Every row gives one point. Before rounding, the points of a table are all equally far from one centre. They may lie mostly on one side of it. Where is the centre, to within rounding?

Points (5 x 2)
+0.08 -0.37

-0.52 +0.30

-0.52 +0.15

+0.13 -0.37

-0.29 -0.24
Centre: +0.10 +0.25

Points (15 x 9)
+0.02 -0.43 -0.21 -0.12 -0.01 +0.27 +0.18 +0.74 +0.23

-0.15 -0.28 +0.29 +0.30 +0.03 +0.25 +0.13 +0.61 +0.29

-0.54 -0.24 -0.33 -0.41 +0.06 -0.27 +0.33 -0.04 +0.58

+0.16 -0.03 -0.21 +0.39 +0.07 -0.21 +0.15 +0.75 +0.27

+0.10 -0.02 +0.04 -0.32 +0.28 -0.29 +0.67 +0.37 +0.67

+0.07 -0.42 -0.15 +0.18 -0.03 -0.20 +0.34 +0.83 +0.53

+0.46 -0.24 -0.01 +0.33 +0.24 -0.14 +0.16 +0.45 +0.53

+0.02 -0.17 -0.26 +0.14 +0.10 +0.43 -0.06 +0.34 +0.19

+0.37 -0.21 +0.03 +0.46 +0.00 -0.18 +0.06 +0.30 +0.60

+0.43 -0.29 +0.13 +0.33 +0.25 -0.06 -0.12 +0.11 +0.40

+0.33 -0.34 -0.21 +0.37 +0.15 -0.14 +0.04 +0.25 +0.07

-0.04 -0.17 -0.26 +0.17 +0.35 +0.32 +0.09 +0.62 +0.37

-0.24 -0.25 +0.18 +0.36 +0.19 +0.25 +0.32 +0.26 +0.41

+0.20 -0.51 +0.14 +0.35 +0.38 -0.11 +0.24 +0.37 +0.25

-0.33 -0.66 +0.01 +0.17 +0.22 +0.08 +0.19 +0.58 +0.54
Centre: -0.10 -0.15 +0.01 -0.14 +0.09 -0.23 +0.01 +0.31 +0.38

Points (25 x 18)
-0.52 -0.56 +0.80 +0.18 -0.05 +0.24 +0.19 -0.49 +0.12 +0.13 -0.09 -0.13
 +0.40 -0.16 -0.03 -0.10 +0.10 +0.30

-0.58 -0.57 +0.22 +0.12 +0.41 +0.22 +0.05 -0.31 +0.10 -0.30 -0.36 +0.15
 +0.17 +0.25 -0.15 -0.04 +0.27 +0.65

-0.40 -0.17 +0.62 -0.10 +0.42 +0.48 -0.02 -0.14 -0.11 +0.03 -0.30 +0.15
 +0.13 +0.57 +0.04 -0.05 +0.21 +0.30

-0.76 -0.32 +0.72 +0.19 +0.21 +0.23 -0.03 +0.02 +0.06 -0.03 -0.50 +0.47
 +0.24 +0.10 -0.15 +0.14 -0.11 +0.53

-0.54 -0.29 +0.58 -0.15 +0.37 +0.06 +0.30 -0.09 +0.06 +0.24 -0.53 +0.64
 +0.24 +0.27 -0.16 +0.11 -0.12 +0.55

-0.17 -0.06 -0.01 +0.22 +0.01 +0.11 -0.11 +0.01 +0.01 +0.23 -0.28 +0.11
 +0.51 +0.20 -0.12 +0.36 -0.27 +0.52

-0.41 -0.30 +0.58 +0.18 +0.32 +0.47 +0.35 -0.49 +0.07 -0.36 -0.27 +0.21
 +0.38 +0.25 -0.31 -0.12 -0.17 +0.26

-0.65 -0.68 +0.36 +0.21 +0.06 -0.02 +0.29 -0.68 +0.01 +0.32 -0.10 +0.24
 -0.03 +0.16 -0.19 +0.17 -0.15 +0.43

-0.48 -0.12 +0.42 +0.13 +0.26 +0.41 +0.20 -0.11 +0.19 -0.01 -0.63 +0.27
 +0.32 +0.30 +0.12 -0.06 +0.17 +0.65

-0.59 -0.19 +0.40 +0.14 +0.04 +0.31 +0.16 -0.26 -0.35 -0.38 -0.11 +0.45
 +0.54 +0.24 -0.22 -0.06 -0.10 +0.53

-0.23 -0.34 +0.24 +0.09 +0.04 +0.28 +0.30 -0.21 +0.33 -0.19 -0.28 -0.04
 +0.54 +0.34 -0.35 -0.14 -0.01 +0.67

-0.41 -0.05 +0.51 +0.30 +0.50 +0.27 +0.22 -0.12 +0.03 +0.14 -0.34 +0.32
 +0.15 +0.30 -0.45 +0.16 -0.31 +0.50

-0.22 -0.77 +0.22 +0.35 +0.17 +0.10 +0.07 -0.22 -0.13 -0.06 -0.36 +0.11
 +0.15 +0.02 +0.13 -0.04 -0.04 +0.87

-0.34 -0.14 +0.61 +0.17 +0.00 +0.58 +0.21 -0.26 -0.24 +0.14 -0.31 +0.02
 +0.08 +0.15 -0.18 +0.28 +0.07 +0.62

-0.40 -0.28 +0.62 -0.10 +0.31 +0.45 +0.21 -0.24 -0.04 -0.01 -0.46 +0.26
 +0.17 -0.11 -0.20 +0.09 +0.16 +0.68

-0.47 -0.14 +0.48 +0.24 +0.03 +0.23 +0.09 -0.16 -0.26 +0.04 -0.17 +0.27
 +0.65 +0.27 +0.27 -0.12 -0.17 +0.64

-0.70 -0.20 +0.45 -0.18 +0.11 +0.08 -0.11 -0.33 -0.01 -0.18 -0.49 +0.26
 +0.13 -0.02 -0.10 -0.10 -0.19 +0.39

-0.52 -0.33 +0.71 -0.11 +0.30 +0.23 +0.45 -0.27 +0.40 -0.27 -0.28 +0.11
 +0.36 +0.33 -0.01 +0.07 -0.12 +0.37

-0.40 +0.11 +0.76 +0.18 +0.38 +0.08 +0.61 -0.31 +0.05 +0.14 -0.19 +0.56
 +0.26 +0.34 +0.06 -0.15 -0.16 +0.49

-0.35 -0.62 +0.22 +0.26 +0.33 +0.21 +0.21 +0.01 +0.07 -0.26 -0.26 +0.20
 +0.60 +0.33 +0.11 -0.07 +0.11 +0.72

-0.68 -0.20 +0.10 +0.19 +0.38 +0.44 -0.02 -0.14 -0.11 +0.11 -0.04 +0.33
 +0.20 +0.47 +0.07 -0.18 +0.07 +0.34

-0.24 -0.30 +0.76 -0.22 +0.14 +0.53 +0.38 -0.29 -0.03 -0.02 -0.01 +0.01
 +0.13 +0.44 -0.19 +0.18 +0.04 +0.44

-0.43 -0.26 +0.68 -0.37 +0.09 +0.14 +0.14 -0.04 -0.13 -0.19 -0.48 +0.08
 +0.37 +0.17 -0.11 +0.03 -0.22 +0.23

-0.35 -0.36 +0.51 +0.05 +0.06 +0.37 -0.08 -0.57 +0.34 +0.03 -0.50 +0.01
 +0.29 -0.09 -0.15 -0.01 -0.03 +0.31

-0.50 -0.09 +0.43 -0.25 +0.07 +0.28 +0.12 +0.11 -0.17 +0.42 -0.16 +0.29
 +0.28 +0.30 -0.18 -0.26 +0.07 +0.51
Centre: -0.14 -0.30 +0.41 +0.23 +0.01 -0.04 +0.21 -0.11 +0.06 -0.01 -0.08 +0.36
 +0.11 +0.15 -0.05 +0.03 +0.12 +0.19

Points (30 x 24)
-0.69 -0.34 +0.21 +0.12 +0.50 +0.15 +0.01 -0.19 +0.21 +0.15 +0.15 +0.17
 +0.56 -0.02 +0.73 +0.23 -0.10 +0.02 +0.10 +0.15 -0.17 -0.25 +0.36 +0.45

-0.62 -0.24 +0.03 -0.03 +0.30 -0.14 +0.40 -0.35 +0.06 +0.28 -0.17 +0.12
 +0.31 -0.23 +0.60 +0.19 -0.23 -0.02 +0.03 +0.15 -0.29 -0.53 -0.09 +0.36

-0.07 -0.23 +0.12 +0.27 +0.28 +0.06 +0.18 +0.12 +0.09 +0.05 -0.02 -0.15
 +0.07 +0.02 +0.26 -0.16 -0.57 +0.44 +0.10 +0.51 -0.78 -0.21 -0.26 +0.14

-0.58 -0.44 -0.34 +0.24 +0.23 +0.23 -0.19 +0.07 +0.02 +0.12 -0.05 +0.31
 +0.36 +0.02 +0.51 -0.38 -0.34 +0.06 +0.16 +0.15 -0.36 -0.05 -0.27 +0.25

-0.40 -0.19 +0.32 +0.26 +0.33 +0.12 +0.20 -0.09 +0.13 +0.48 -0.13 +0.17
 +0.48 -0.10 +0.43 +0.09 -0.49 +0.10 +0.15 +0.21 -0.49 -0.31 +0.29 +0.38

-0.54 -0.42 +0.28 +0.06 +0.63 +0.12 -0.28 +0.09 +0.04 +0.48 -0.39 -0.19
 +0.74 +0.07 +0.23 +0.16 -0.10 +0.39 +0.03 +0.40 -0.33 +0.04 +0.17 +0.68

-0.46 -0.07 +0.04 +0.45 +0.61 +0.01 -0.11 -0.08 -0.03 +0.35 -0.55 +0.15
 +0.22 -0.19 +0.63 +0.04 -0.20 +0.31 +0.04 +0.23 -0.07 -0.33 -0.08 +0.25

-0.36 -0.17 +0.44 -0.03 +0.25 +0.41 -0.01 +0.10 -0.56 +0.06 -0.30 +0.07
 +0.11 -0.14 +0.67 -0.12 -0.22 +0.51 +0.07 +0.41 -0.22 -0.21 +0.03 +0.37

-0.41 -0.33 +0.21 +0.04 +0.44 +0.22 +0.13 +0.02 +0.34 -0.31 -0.21 +0.09
 +0.45 -0.31 +0.24 -0.13 -0.33 +0.36 +0.04 +0.53 -0.51 -0.26 -0.09 +0.28

-0.10 -0.24 +0.47 +0.26 +0.21 +0.14 +0.19 -0.27 +0.38 +0.16 +0.37 -0.09
 +0.60 -0.11 +0.54 +0.21 -0.58 +0.53 -0.23 +0.12 -0.46 -0.29 -0.15 +0.37

-0.37 -0.44 +0.16 +0.10 +0.58 +0.24 -0.20 +0.36 -0.09 +0.02 +0.28 -0.08
 +0.17 +0.23 +0.37 -0.02 -0.48 +0.53 -0.58 +0.41 -0.48 +0.01 -0.06 +0.42

-0.41 -0.45 +0.45 +0.35 +0.72 -0.30 +0.20 -0.29 +0.01 +0.26 -0.20 -0.04
 -0.02 -0.07 +0.30 +0.00 -0.25 +0.12 -0.01 +0.53 -0.17 -0.29 -0.25 +0.64

-0.47 -0.41 -0.10 +0.40 +0.15 +0.33 -0.03 +0.01 -0.17 +0.26 +0.17 +0.23
 +0.07 -0.16 +0.34 +0.04 -0.24 +0.34 +0.09 +0.60 -0.56 -0.35 +0.25 +0.41

-0.30 -0.20 +0.48 +0.06 +0.16 -0.02 -0.05 -0.09 -0.05 +0.55 -0.17 -0.01
 +0.59 +0.03 +0.94 -0.10 -0.41 +0.36 +0.09 +0.21 -0.29 -0.19 -0.12 +0.14

-0.26 -0.26 +0.45 +0.35 +0.21 +0.49 -0.06 +0.11 +0.08 +0.04 -0.50 -0.14
 +0.49 -0.29 +0.29 -0.17 -0.11 +0.36 -0.17 +0.17 -0.39 +0.08 -0.04 +0.56

-0.20 -0.95 +0.24 +0.10 +0.34 -0.24 +0.38 -0.02 -0.38 +0.32 -0.04 +0.07
 +0.37 -0.05 +0.87 +0.10 -0.77 +0.60 +0.11 +0.27 +0.07 +0.09 +0.06 +0.39

-0.41 -0.13 +0.24 +0.33 +0.54 -0.18 -0.38 +0.25 -0.20 +0.22 -0.33 +0.00
 +0.15 -0.17 +0.61 +0.22 -0.47 +0.29 +0.06 +0.15 -0.13 -0.25 +0.08 -0.18

-0.50 -0.31 +0.39 +0.25 +0.67 +0.04 -0.21 +0.07 +0.02 +0.51 -0.44 -0.08
 +0.27 +0.06 +0.49 -0.06 -0.09 +0.44 -0.09 +0.22 -0.41 -0.05 +0.16 +0.21

-0.62 -0.45 +0.34 +0.12 +0.35 -0.22 -0.06 +0.14 -0.23 +0.11 -0.20 +0.12
 +0.29 -0.20 +0.99 +0.20 -0.22 +0.21 -0.35 +0.09 -0.20 +0.19 +0.02 +0.21

-0.38 -0.49 +0.26 +0.63 +0.38 -0.01 +0.32 +0.42 +0.21 -0.05 +0.06 +0.22
 +0.48 -0.11 +0.54 -0.22 +0.17 +0.60 +0.07 +0.15 -0.13 -0.29 -0.03 +0.47

-0.71 -0.33 +0.19 +0.02 +0.33 +0.26 -0.11 +0.18 +0.00 +0.20 -0.05 +0.15
 +0.44 -0.22 +0.48 +0.04 -0.33 +0.09 -0.08 +0.46 -0.49 -0.21 +0.10 +0.26

-0.22 +0.24 +0.27 -0.09 +0.43 +0.18 +0.00 +0.28 -0.22 +0.36 -0.06 +0.17
 +0.33 +0.27 +0.44 +0.27 -0.33 +0.30 +0.09 -0.03 -0.51 -0.34 -0.11 +0.40

-0.49 -0.35 +0.52 +0.30 +0.31 -0.01 -0.23 -0.19 -0.06 +0.26 +0.04 -0.04
 +0.01 -0.01 +0.71 -0.08 -0.60 +0.74 -0.06 +0.65 -0.13 +0.03 -0.01 +0.51

-0.22 -0.08 -0.09 +0.17 +0.19 -0.26 +0.36 +0.06 +0.00 +0.15 +0.00 -0.15
 +0.10 -0.30 +0.73 -0.05 -0.53 +0.12 +0.39 +0.34 -0.23 -0.21 +0.37 +0.22

-0.58 -0.41 +0.21 +0.12 +0.43 -0.18 +0.11 +0.51 +0.15 +0.56 +0.08 -0.10
 +0.56 +0.09 +0.74 +0.03 -0.31 +0.35 +0.11 -0.03 -0.20 -0.23 +0.09 +0.40

-0.07 -0.43 +0.35 +0.16 +0.55 -0.03 +0.44 -0.14 -0.16 -0.12 -0.08 -0.25
 +0.71 +0.10 +0.75 +0.00 -0.17 +0.63 +0.31 +0.46 -0.18 +0.34 -0.03 +0.43

-0.27 -0.21 +0.07 +0.33 +0.25 -0.17 +0.21 -0.01 -0.04 +0.14 -0.26 -0.68
 +0.31 -0.10 +0.31 -0.26 -0.27 +0.65 -0.23 +0.10 -0.38 +0.03 +0.48 +0.48

-0.43 +0.06 +0.24 +0.24 +0.23 +0.28 +0.14 -0.17 -0.17 +0.34 -0.33 +0.15
 +0.19 -0.20 +0.86 +0.15 -0.23 +0.48 +0.19 +0.02 +0.02 -0.28 -0.28 +0.28

-0.74 -0.13 +0.30 -0.03 +0.44 -0.05 +0.01 +0.17 +0.24 +0.22 +0.09 +0.06
 +0.50 -0.01 +0.40 -0.17 -0.03 +0.36 -0.07 +0.49 -0.52 -0.12 +0.15 +0.15

+0.07 -0.45 +0.36 +0.36 -0.02 +0.42 -0.36 +0.12 -0.29 +0.37 +0.19 +0.01
 +0.34 -0.03 +0.41 -0.31 +0.09 +0.20 +0.11 +0.72 -0.29 -0.27 -0.07 +0.28
Centre: +0.00 -0.46 +0.05 -0.05 -0.03 -0.15 -0.03 -0.03 +0.04 +0.09 +0.00 +0.05
 +0.22 +0.17 +0.06 +0.24 -0.09 +0.43 -0.03 +0.17 +0.25 +0.04 -0.01 +0.29
